Each row is a point. The window is the flat piece filled in between its corners: a triangle in 3 columns, a solid with four corners in 4, and so on. A path goes straight from each point to the next, and from the last back to the first. After which points does the path pass through the window?
(in the rows, 128 means zero)

Window (4 x 4):
[[195  89 122  98]
 [102 145 123  95]
 [ 89 168 226 103]
 [153 154 109 132]]
Path:
(1): [104 171 197  39]
(2): [102 129 207 166]
(3): [121 111 123 127]
(4): [147 140 128  85]
(5): [ 87 190 159  91]
(6): [ 59 122 156 143]
(7): [139 111  99 158]
(8): [172 167  99  86]
(9): [182 124 131  92]
(10): [175  83 112 123]
(11): [174  91  80 134]
(12): [193 134  66 107]
Through the window after points: 3, 9

Window (8 x 8):
[[ 64  69 216 117  90  79 163 123]
 [154  33 142 150 126 130 144 122]
 [156 157  89  91 165 185  71  97]
 [206 184 182  79 144 110 133 185]
 [161 140  78  51 249 150 170 120]
 [126 117 123 136 139 144 178  91]
 [116 111  75 132 174  96 124  99]
 [ 85 114 177 195 164 190  79  78]]
Path:
(1): [126  96 110 121 146 166 136 175]
(2): [125 137  97 120 157 164 149 195]
(3): [183 146 141 117 167 121 122  77]
(4): [162 154 141  98 162 136 101  77]
(5): [130 168 126 107 157 156 123 144]
(6): [126 131 111 113 156 178 106 130]
(7): [150 139 116 100 172 152 104  83]
(8): [176  82 170 118 167  88 120  71]
Through the window after points: 6

Window (11 x 11):
[[164  93  83 105  59 175 225 108  88 197  77]
 [126 189 170  88 223 124 115 155  71 142 196]
 [174 133 160 219 107 104 133 188  88 196  80]
 [158 157 143 199 112 136 178  85 103 160 109]
 [131 233 140 174 154 171 124 113 214 155 123]
 [188 191 133 135  87  88 146 144 196 104  92]
 [124 192 125 100  92 183  84  58  69 139 124]
 [154 181 122 148 100 102 177  74 124 218 120]
 [152  94 151 148 145 136  98  91 204 168 114]
 [ 95 107 168  71 103 153 149 110 127 151 125]
 [199 239 180 137 125 143 146 102 173 155 130]]
Path:
(1): [148 185 164 138 154 130 130 105 127 159  86]
(2): [140 192 151 159 146 131 157  89 144 161  63]
(3): [180 160 128 162  81 151 137 130 160 154 200]
(4): [151 157 109 119  76 165 150 114 126 182 170]
(5): [147 162 138 104 128 136 149  94 111 171  40]
(6): [155 184 139 144 125 119 162 101 129 183  90]
(7): [162 171 132 152  95 123 152 109 144 179 138]
(8): [152 183 150 155 121 140 115 121 144 153 180]
Through the window after points: 2, 6

Window (12 x 12):
[[155  90 103 210  78 163  58 144 145 150 208  82]
 [ 88 193  38 116 205  94 125  51  97 130 148 154]
 [183 108 123  39 129 124 135  83  48 152 130 140]
 [126 142 190 120 121 125  62  73 163 223 200 145]
 [193 138 114  70 146 114 133  44 139  69 142 128]
 [ 95   7 156 214 168  50 177 133 167 101 127 103]
 [112 105  81 142 118 131 158 184 190 151 152 123]
 [197 187 120 141  83 116 186  85 111 107  82 102]
 [ 94 190  96 115 141 174 183 116  96  85  92 126]
 [121 103 138  55  60 101 108  53 143 148 155 117]
 [ 91 176 108 176  89 111 120 234 150  86 102  88]
 [155  85  59 126 144 174  80  83 181 176  85 201]]
Path:
(1): [136 131 101 124 146 155 103 108 161 162 108 101]
(2): [141 113  94 128 151 158  99  84 168 174  87 124]
(3): [164  97  67 130 100 141 113 107 147 125 135 221]
(4): [103 115 106 154 130  96 168 104 113  86 163 186]
(5): [110 128  90 133 175  97 122  85 137 143 125 102]
(6): [129 105 105 138 126 131 114 131 149 157 123  77]
(7): [110 127 110 160 103 121 119 124 124 137 175 158]
(8): [145 101 131 124 125 119 117  73 118 139 155 177]
(9): [150 123 105  84 157 138 138  59 180 175 136  71]
(10): [120  81 106 114 169 113 133  83 170 164  80  58]
(11): [118 132 156 162  92  94 133 118 116 106 200 185]
(12): [118 130 125 143  85 123 125 103 116 118 172 220]
Through the window after points: 2, 4, 10, 12

Window (14 x 14):
[[118 127 174 117 124 224 141 109 169 162  70 151 150 132]
 [220 151 114 128 137 107 149 114  70 213 101 117 118 104]
 [125 192 168  77 106 184  87 122 142 116  99 232 156 126]
 [194  95 168 168 194  62 139 147 123 225 131 140  95 108]
 [122 198 196 140 162 204  95  41 113 181 140 179 158 112]
 [154  91 129 220 164 103 222 144  58 142 140 142 129  85]
 [155 183 151 143 140 210 115 106 166 151 125 162  42 120]
 [164  58 113 126 155  94 135  90  73 159 130 136  92 137]
 [164 170 224 139 117 213  78 117 122  88  94 137 122 142]
 [ 37 139 148  53  87 114 186 157 137  70 162  72 195 121]
 [ 65 134  95  87 179 150 151 193  98  66 143  84 214 141]
 [104  61  87 163 105 125 170 196 106 120 218  78 212 102]
 [165  78 101 136 163 102 198 133 153  84 173  90 191  82]
 [118  94  74 200 149  46 137 131  94 143 115  88 165  73]]
Path:
(1): [124 158 149 124 113 157 146 112 144 124 117 155 143 156]
(2): [136 120 157 106 154 189 106 143 118 159 108 142 143  54]
(3): [131  96 163  83 156 151 134 159 104 130 123 145 162  11]
(4): [132 136 147 146 137 136 139 116 119 143 122 134 163 151]
(5): [170 137 133 143 144 102 145 123 103 176 123 135 136 148]
(6): [168  92 136 121 160 134 134 123  97 167 119 127 105  60]
(7): [113  89 149  98 142 166 122 136 111 131 139 125 139  36]
(8): [120 156 145 185 146 108 165 120 147 117 159 144 175 204]
Through the window after points: 1, 5

Window (14 x 14):
[[151  83 128  99  48 137 162 190 171 103 131 115 125 151]
 [115  70 100 130 104 129 156 108  42 104 208 149  93  98]
 [ 67  24  93 188 110 160  61 179 201 168  99 112  84 125]
 [145 139 108 103 226 176 145 157 153 113 164 140 116 128]
 [119  49 192 139 105  76 234  30 115 216 204 108 197 105]
 [195 159 115 150 131  85 128  85 135 102  46 116 198 160]
 [ 49 104 174 138 151 106 232 141 190 110  83 113 144 109]
 [ 76 176  93 136 120  70 118 178 159 172 146 153 116 139]
 [ 95 117 125 123 118 212  43 138 118 118 115 106  88 113]
 [111  57 168 118 136  93 129  36 123 158 104 189 148 136]
 [127 101 127  85 191 112 163  50  82 172 191 102  46  87]
 [154 152 222 183 108  72 175  95 138  68 114 138 125 136]
 [ 85  53  67 110  19 141 148 158 234  73 209  96 154 152]
 [148 161  29 155 129 194  88  50 111 175  93 244  76 134]]
Path:
(1): [ 97 122 115 146 152 160 130 124 137 140 129 118 121 182]
(2): [120 121 116 133 125 121 149 104 152 136 114 122 143 172]
(3): [130 106 160 133 123  94 132 121 186 138 122 138 142  73]
(4): [137  81 127 126  99 107 168 109 168 137 161 149 144  71]
(5): [ 75  94 159 136 125 137 175 121  53 139 141  84 112 221]
(6): [ 55  84 104 164  90 187 170 146 109 142 153 103 107 231]
(7): [136  88 112 101 100 125  69 124 194  97 142 130 126  46]
(8): [125 120 133 103 126 101 138 120 172 124 138 147 134  54]
(9): [114 107 135 141 141 123 150 113 136 131 124 138 128 162]
(10): [ 87 125 112 168 126 151 153 106  97 115 135 101 123 228]
(11): [155 118 161 114 129 132  93 133 168 114 113 147 113  44]
(12): [145  97 123  87 133 128 116 130 184 162 131 145 151  25]
(13): [ 85 113 130 181 129 138 163 103 154 134 103 120 104 226]
(14): [ 75  91 139 140 115 152 156 135 121 144 139 137  84 197]
(15): [122  94 107 113 111 121 126 113 177 122 157 139 133  62]
(16): [148  97  98 124 140 116 113 153 175 129 128 161 111  60]
Through the window after points: 4, 6, 8, 10, 16

Window (14 x 14):
[[133 182 186  90 124 152 124  98 105 213 134  87 105  77]
 [ 98 153  94 119  88 167 121  88 119 200 135  47 123 138]
 [120 177 137 116  86 176 156  19 109 165 122  83 153  52]
 [100 121 165 163 140  99 239 187 124  66 134 162 120 142]
 [143 128 101  85 165 143  87 125 219 122  61 162 144 145]
 [206 115 123 180 149 132  99 127 195 133 136 192 155 170]
 [196 134  68 103 225 134 159 108 165 137  90 180 121 179]
 [166  54 100 134 160 114 114  83 226 163 114 178  84 142]
 [157 108 117 109 179  85  81  79 162  96 144 149 125 166]
 [147  84 180  80 135 165 233 165 120  86 177 148 167 144]
 [125 162 140 104  60 206 100  59  74 161 116 114  71 103]
 [ 94 189 144 128 137 249  77  22 143 188 162  75  88  80]
 [166  76 125 138 201 158 122 124 123 122  78 117 145 121]
 [ 76  88 145 119 158 112 208 171  84 126 142 216 185 148]]
Path:
(1): [150 118  79 101 141 155 117 152 131 123 176 117 120  61]
(2): [148 119  93 147 124 145 149 149 133 108 157 167 126  99]
(3): [130 144 217 144 165 126 156  80 171 148  87 125 137 203]
(4): [142 145 164 116 161 142 133  91 180 149  72 152 135 180]
(5): [141 120  88  95 153 151 110 124 163 125 114 149 131 113]
(6): [175 145  79 136 150 124 103 136 158 134 147 169 132 111]
(7): [168 107 147 142 155 144 122  99 180 133 110 161 143 176]
(8): [132 121 161 112 151 131 144  92 151 130 105 156 139 156]
(9): [171 114  74 133 169 142 119 140 140 115 166 162 131  65]
(10): [144 139 111  90 111 181 109 108 121 141 122 132 107  88]
(11): [113 146 184 150 120 153 128  43 119 169  86 115 105 186]
(12): [123 131 153 120 121 150 148  74 148 163 114 107 127 178]
(13): [125 132  92 107 127 165 124 127 119 152 158 101 127  90]
(14): [151 140  84 129 149 121 113 154 124 121 146 118 120  55]
(15): [113 102 188 127 166 181 174  79 161 132  81 150 134 202]
(16): [106 132 187 115 136 142 159  47 128 155  84 131 126 195]
Through the window after points: 2, 4, 6, 10, 12, 14

Window (14 x 14):
[[131 122 131 126 143 127 152 174 109 110 212 131 115  83]
 [143  62 112 168 191 191 157 167 168 117 101 102 200 115]
 [ 28 203  92 125 174 103  89 196 147  96 108 101  87  61]
 [154  40  84 148 172  94 118 176 104  87  96 114 120 159]
 [113  95  97 117 118 110 122 125  82  98 116 136 161 115]
 [111 166 151 105 150 151 154 175 159  75  61 131  97 109]
 [124 162 182 179 118 125 101 110 139 135 110 134 139 132]
 [108  75 157 138  44  87 128 212 100  19  94 101 172 161]
 [ 89  98 109 126 135  90 126 130 171 160  97 127 154 150]
 [ 96 124 126 130 122 188  65 197 127 163 118 125 137 107]
 [ 99 130 150 136  69 115 116   7 204 135 115  82 125 170]
 [179 141 137 131 124 111 110 126 175 123 147  67 198 136]
 [147  65 123 111 233 183  67 174 158 111 215 175 169 146]
 [ 77 123 155 107 135 101 124 167  77 111 129  79 133 110]]
Path:
(1): [106 163 114 134 144 127 134 165 140 106 106 118 134 167]
(2): [129 166  86 128 119 160 117 116 127 109 139 112 160 212]
(3): [102  64 162 141 135  96  99 165 152 128 121 112 146  75]
(4): [141  69 155 113 140 101  81 145 146 128 129 123 146  82]
(5): [ 98 143 112 143 158 164 154 152 127 100 154 100 150 166]
(6): [134 127 111 130 151 126 119 155 130 111 137  98 146 155]
(7): [111  67 145 136 136 102  94 132 174 101 107 133 136  73]
(8): [125  78 140 127 155 135 101 180 131  98 120 133 164  84]
(9): [133 143  82 147 150 147 140 208 103 128 135  95 129 181]
(10): [123 143 105 125 144 142 122 135 136 116 142 118 158 181]
(11): [140  72 149 156 130 111 106 131 177 111 104 114 139  86]
(12): [123 125 162 121 134 132 117 144 154  99 101 115 129  76]
Through the window after points: 4, 6, 12

Window (14 x 14):
[[128 110 144  89  84  92 104  57 153 151  76 132  45  73]
 [157 249 134 124 152  95 104 211 150  89 166 178 115 137]
 [ 76 116 160  98 103 103 157 147 101 144 111 113 139 110]
 [171 111 116 126 132  63 173  85 151 160 115 144  86 116]
 [122 108 135 160 129 131  91 171 125 170 116 106 117 134]
 [151 110 115  93 131 120 107 108 140 117  76 136 151 128]
 [120 123 154 126 115 192 160 158 141 126 113 111 107 185]
 [ 56 194 132 196 158 152 129 200  96  93  91 166 128 178]
 [120 181 124 113 185 132 102 160 111 116 194 208 110 152]
 [ 82 121 133 188 112 141 128 192 136  58 166 154 140 166]
 [109 158 134  92 174  65 103  69 176 132 109  82  80 114]
 [ 92 199 112 133 155 123 115 198 202 134 157 211 137 169]
 [183 103 217 119 120  81 131  37 168 168 122 156 126  85]
 [126 127 127 143  61 142 132  72 113 165 126 103 150 144]]
Path:
(1): [112 185 176 101 102  59  76 153 137 113 145 148  94 196]
(2): [111 121 183  79 101  60  88  93 159 139 110 153 108 194]
(3): [166 134 120 156 141 147 156 104 146 148 116 141 112  35]
(4): [105 137 105 149 147 143 145 131 143 132 135 140 126  90]
(5): [149 135 177 123 102  68 113 133 120 144  76 140  78 205]
(6): [103 151 140 130  95 111 106 125 112 138 101 138 121 203]
(7): [121 136 131 153 138 147 146 125 141 127 123 132 130  76]
(8): [ 97 180 114 134 133 157 141 125 152 130 138 127 140  83]
(9): [132 149 139 132 126 110 112 146 123 127 130 162 119 173]
(10): [124 144 149 109 117 111 104 115 143 137 109 141 103 184]
(11): [136 140 125 146 139 128 138 121 159 126 133 132 109 111]
(12): [ 99 151 132 167 160 144 151 146 148 122 108 144 122 106]
(13): [124 155 134 112 112  69  93 140 114 124 126 144 101 200]
(14): [107 151 159 121 133  90 104 152 126 118 112 148 107 185]
(15): [128 184  95 162 163 148 139 138 160 134 140 122 120  60]
(16): [137 181 118 144 146 134 134 157 141 116 137 150 130 116]
Through the window after points: 2, 4, 6, 8, 12, 14, 16

Window (14 x 14):
[[102 171 194 110 124 193 149 153 172 161  89 135 178 160]
 [ 99 155 128 133  65  85 142  96 187 102 175 131  99 184]
 [ 42  85 177 136 119 154  99 109 119 111  83 147 162 188]
 [112 143 126 156 154 101 134 184 149  84  69 150  97 133]
 [ 78  40 130 109 145 177 120 181 143 249  82 118 131 136]
 [156 132 155 108 134 122  57 162  81 159 153 178 105 139]
 [179  90  48 175  88 126 213 162  88 114 100 107  98 150]
 [154 128 120 162 172 124 175 125  77 180 115  98 204  98]
 [102  95 116  99 140 134 228 202 106 192 178  80 100 150]
 [100 163  81 114 116 143 168  88 128 104 224 143  26  94]
 [110 137 157 116  90 164 117  77  84 170 185  30  94 125]
 [183  91 149 115 146 144 159 189 126 117 205 102 106  91]
 [127 127  24 115 116 131 174 153  86 113 174  73 121  98]
 [ 73 150 104 208 101 188  99 121 102 126 179 100 100 118]]
Path:
(1): [118 132 114 131 137 158 145 124 118 145 158 108 131 152]
(2): [ 93 111 108 155 181 165 162 120 135 121 114  95 109 208]
(3): [ 84 111 163 133  81 147 100 129 103 132 142 132 139 114]
(4): [120 123 124 118 109 128 164 149 111 153 131 117 121 109]
(5): [126 124 127 123 150 148 150 124 122 149 157  90 129 153]
(6): [129 114 107 140 145 159 133 143 115 150 139 103 118 142]
(7): [101 125 143 133 110 140 160 164  92 159 142 119 116 105]
(8): [ 78 114 148 158  31 128 144 132  99 145 146 104 100  56]
Through the window after points: 2

Window (14 x 14):
[[106 120 113  76 109 116 107  97 131  92 123 148 214 106]
 [105 187 130  86 126 118 132 139 206 208 124 148 134 147]
 [140 102 132 125 140 163  62 159  69  75 141 111 143 186]
 [118 119 125 102 127 141 134  86   7 119 124 135 134 206]
 [145 114 139 202 167 120 188 113 164 115 142 128  98 140]
 [126 146  74 180 158  54 128 144 197 138 102 137  75 153]
 [161 105  79 113 127 155 158 174  47  71 149 116 150 198]
 [ 78 157 111 136  46 112  86 116 108 138 133  92 224 146]
 [207 104 113 226 160 124 166 183 117 113  64 159  55 139]
 [156  76  97 219 155 141 139 199  90  71 148 216  86 168]
 [121 167 141 109  96  62 101 132 117 115 178 124 182  83]
 [161  74  94 152 177 141 121 143  27 137 141 126 173 188]
 [180 152 108 136  97  92 113 102 198 165 137 153 124 170]
 [148  68 112 168 118  87 152 165 189 160 120 144  49 133]]
Path:
(1): [134 136 156 159 145  32 143 173 118 106 110 163 197 185]
(2): [151 127 144 130 111  69 158 168  90 102 104 154 148 187]
(3): [155 120  95 152 135 138 126 145 111 110 141 128 124 131]
(4): [126 145  59 138 131 156 122 130  83 160 130 150  83 121]
(5): [149 115 167 141 133  91 131 155 139 116 131 127 154 206]
(6): [139 110 158 124 114  87 120 140 119 121 118 128 167 170]
(7): [118 156  59 157 150 143 108 101 105 142 172 151 106  91]
(8): [132 128  88 129 129 133 116 132 114 127 141 123 137 148]
(9): [125 108 168 114 118  82 124 145 124 117 139 161 162 204]
(10): [131 105 145 131 133  84 146 151 130  96 104 145 167 172]
(11): [131 138 100 135 122 130 117 105 129 123 155 135 139 100]
(12): [157 137  80 156 133 199 116 136  83 131 153 113  96 108]
(13): [144  91 130 156 142 118 137 150  90 102 135 154 148 183]
(14): [144 110 121 157 141 111 143 166 104 110 110 140 142 177]
(15): [123 115  77 158 124 149 106 109 100 133 160 120  95 101]
(16): [143 124  94 141 114 126 139 124 123 136 144 137 120 125]
Through the window after points: 2, 10

Window (14 x 14):
[[166 167 130 133  65  84 102 150 175 108 112 134 100 126]
 [166 149  83 116 113 106  80 187 177 168 113 137 123 136]
 [ 83  94 159 143 112  96  74 144 187 197 209 142 161 143]
 [151 159  98  92  86 127 100 144 163 126 137  93  75  92]
 [ 79  82 125 132  92 170  80 122 116 106 116 148 165 106]
 [127  13 112 201 133  89  84 148  45  75 192 161  99  36]
 [108  73 123 110  80  72  59  73 133 147 139 104 194 122]
 [ 82 131 128 100 130  93  95 137  79 114 149 178  85  81]
 [119  97 170  87  68 141 122 162  77 167 173 162 120 145]
 [171 176 142 133 139 132  95 110 133 139  91 108 128 100]
 [119  98  60 105 148  70 230  15 249 200 169 202  92  81]
 [ 88 118 139  65 113 100 173 157 152 140 159 139 148 120]
 [160 115 145  83 138 167 101 127 119 103 176 197 138 103]
 [177  78 216  57 202 177 104  87 121 117 121 182  70 164]]
Path:
(1): [134 144  95 147 145 116 132 105 119  92 174 149 108 139]
(2): [141 105 116 117 137 122 141 108 137 108 190 145 119 197]
(3): [153 129 162  83 115 155  68 148 122 143 114 181 130  38]
(4): [118  72 149 148 107 116  77 147 138 151 120 145 137  39]
(5): [138 133 105  86 106 127 145 116  96 113 191 151  90 177]
(6): [120 143 116 119 105 117 123 127 107 122 159 138 114 138]
(7): [126 103 160  96 106 121  96 144 114 152 137 163 114  96]
(8): [129  84 179 103 122 109 118 129 143 158 130 158  94  40]
(9): [110 119  83 124 107 113 124  85 143 109 190 155 142 155]
(10): [155 118  40 106 113 123 134 131 140 118 144 113 117 191]
(11): [125 134 183 110 124  89  83 155 193 198 125 190 127  39]
(12): [119  85 140 120  98 132  83 113 147 134 121 154 142  85]
(13): [ 83 109  98 121 111 139 120 114 117 115 149 139 148 141]
(14): [119 116 105 114 107 120 106 131 134 116 169 158 130 135]
(15): [137  94 186  84  96  91 103 151 157 171 116 142 104  60]
(16): [151  86 159  75 105 124  59 152 160 180  97 155 113  99]
Through the window after points: 2, 4, 6, 10, 12

Window (14 x 14):
[[211 127 189 114  93 176 141  71 145  89 136 128 171 194]
 [ 91 163 112 126 138 112 154 205 219 118 163  98 114  84]
 [ 80 137  98  61 113  65 108 124 181 143 172 111  95  88]
 [149 101 181 137 119 154 170  65  82 135 120 118 232 146]
 [ 62 162 111 122 124 127 133 158 124 117 196 108  61 120]
 [125 144 132 121  67  79 102 144  88  92 101  96 111  68]
 [154 124 183 139 122  82  58 149  96 163 131 115 133 131]
 [ 70 117 134 121  81 124  32 147 120 114  94 124 146 127]
 [ 97 143  77 162 152 106 119 111 194 115 160  54  82 102]
 [111  96  53  95 130 133 142 185 163 149 150  73  68 100]
 [205 145 124 137  82 165 130  88 100 119 188 101 249 163]
 [121 119 112 100 163  80  76 151  84  68 120 131 150 118]
 [106  90  78 163 108 101 147 151 192 115 196 146  84  91]
 [188 164 136 147  87 123 150  81  96 141  93 152 211 218]]
Path:
(1): [ 99 109 110 122  91  97 141 153 118 107 148  97 138 171]
(2): [134 103 155 146 101  65 129 135 149 109 168  92 173 151]
(3): [132 159  96 109 149 184  90 123 106 165 112 162 105 113]
(4): [149 163 132 143 140 141  80  91 119 122 137 179 149 103]
(5): [110 101 134 125  74  90 163 146 133 104 172  51 156 162]
(6): [119 116 160 108  96  82 118 132 143 108 140  81 138 183]
(7): [152 130 108 133 121 150 119 118 128 136 133 140 164  90]
(8): [151 134 119 137 119 132 100 100 137 127 152 129 133  96]
Through the window after points: none

Window (14 x 14):
[[195 155 126  52 138 116  68 131 127 203 122 110  91  91]
 [109 108  92  74 211 132 111 170  69 110 174 192 126  42]
 [176 144 147 163  90 142  63 105 136 183 175 144 115  91]
 [178 129 202 155 129 137 153  94 139  42  73 139 130 125]
 [142 181 175 175 115 125 118  70 115 176  61 163 144 158]
 [105  91 151  27 191 140 106 165  61  68 219 209  79 134]
 [130 135 211 178 140  66  87  75 175 156 104 101 111 126]
 [104 182 154 159  64  85 126 100 145 108 126 103 172 150]
 [154 148 164 113 143 151   7 145 123 167 110 120 159 110]
 [129  41 160 124 144 183 166 143 152 120  61 144 120 150]
 [122 133 197 157 166 193 185  68 136 102 103  86 146 154]
 [113 176 204 114  78 136  68 107 133 183 102 127 108  60]
 [104 156  95  64 208 187 110 184 153  88 167 216  87 106]
 [120 127  78  88 177 168  49 185  63 127 143 146  33  87]]
Path:
(1): [135 147 174 135 132 132 117 140 109 141 127 130 112 131]
(2): [128  97 136  96 140 165  92  79 140 116  99 130 134  89]
(3): [116 123 126  79 161 145  77 117  97 110 132 165 112  97]
(4): [139 128 128  95 179 134 118 172 105 131 164 164 107  84]
(5): [173 197 151 180 132 130  96 181 117 129 180 131  99 121]
(6): [103 110 160 103 133 119 110  71 146 130  93 145 142 114]
(7): [ 98  94 148 106 114 128  83  23 148  89  91 128 111  74]
(8): [162 189 207 162 151 122  99 179 128 199 131 127 127 147]
(9): [181 201 230 138 144 127 163 186 122 145  82 138 133 126]
(10): [104  72  89  80 142 156  38  71 124 127 159 129 113 108]
(11): [109 124 153  89 135 143  70 102 115  99 138 142 117 122]
(12): [154 160 155 115 139 114 127 170 112 160 144 151 116 113]
(13): [143 114 233 175 149 169 141 165  68 167 119 117 113 198]
(14): [116 107 103  63 155 139  99  88 179  80 116 160 124  66]
(15): [113  87  91  98 123 125  85  74 171 120 111 134 111 108]
(16): [185 152 207 134 185 175 146 207  73 145 125 154 122 142]
Through the window after points: 3, 5, 7, 9, 11, 13

Window (14 x 14):
[[ 90  87 116 151 157  97 202 140 128 121 113 156  77 133]
 [125  83 149 125  39 105 153 131  70 137 111 168 180 103]
 [163 140 128 160 139 115 161  99  81  94 131 122 102 118]
 [130  80 116 106 115  75  99 152 167 145 159 149  69 128]
 [133 176  95 114 138 183 129 134 142 110 133  62 108 111]
 [114 183 131 105 160 152  95 174  94 106 159  95 144 142]
 [132 111  76 145 172 151  53 120 126 249 136  99 155 128]
 [123 142 147 121 166  93 118 139 115 143  53  96 117 156]
 [ 99 123  66 113 140 164  77 125  51 121  97 145 120 114]
 [137 116 150 130 130 139 126 134 157 101  94 158 137 170]
 [ 72 165 148 147 125  83 121 135 120 110 109 144 114 152]
 [154 134 142 119 117  94 155 140 177  92 143 127 181  88]
 [155 118 160 195 134  99 117 142 119  76 128  71 126 112]
 [ 91  76 109  87 103 107 150  99 115  84 107 153 127 174]]
Path:
(1): [131 137 171 115 132 128 126 125 151 119 127 115 136 100]
(2): [ 92 111 178 102 150 129 101 116 110 116 106 149 114 112]
(3): [166 113  76 183 105 101 171 150 149  93 124  98 137 176]
(4): [140 118  91 145 102  90 187 163 171 122 124 128 129 193]
(5): [113 109 129 113 138 126 114 115 118 119 120 133 130 115]
(6): [ 95 108 209 124 112 108 120 100 134 139  91 163 132 107]
(7): [130 115 101 133 113 110 148 148 112 115 129 134 139 130]
(8): [135 128  57 180 141 100 120 179  74 125 122 125 121 144]
Through the window after points: 2, 4, 6
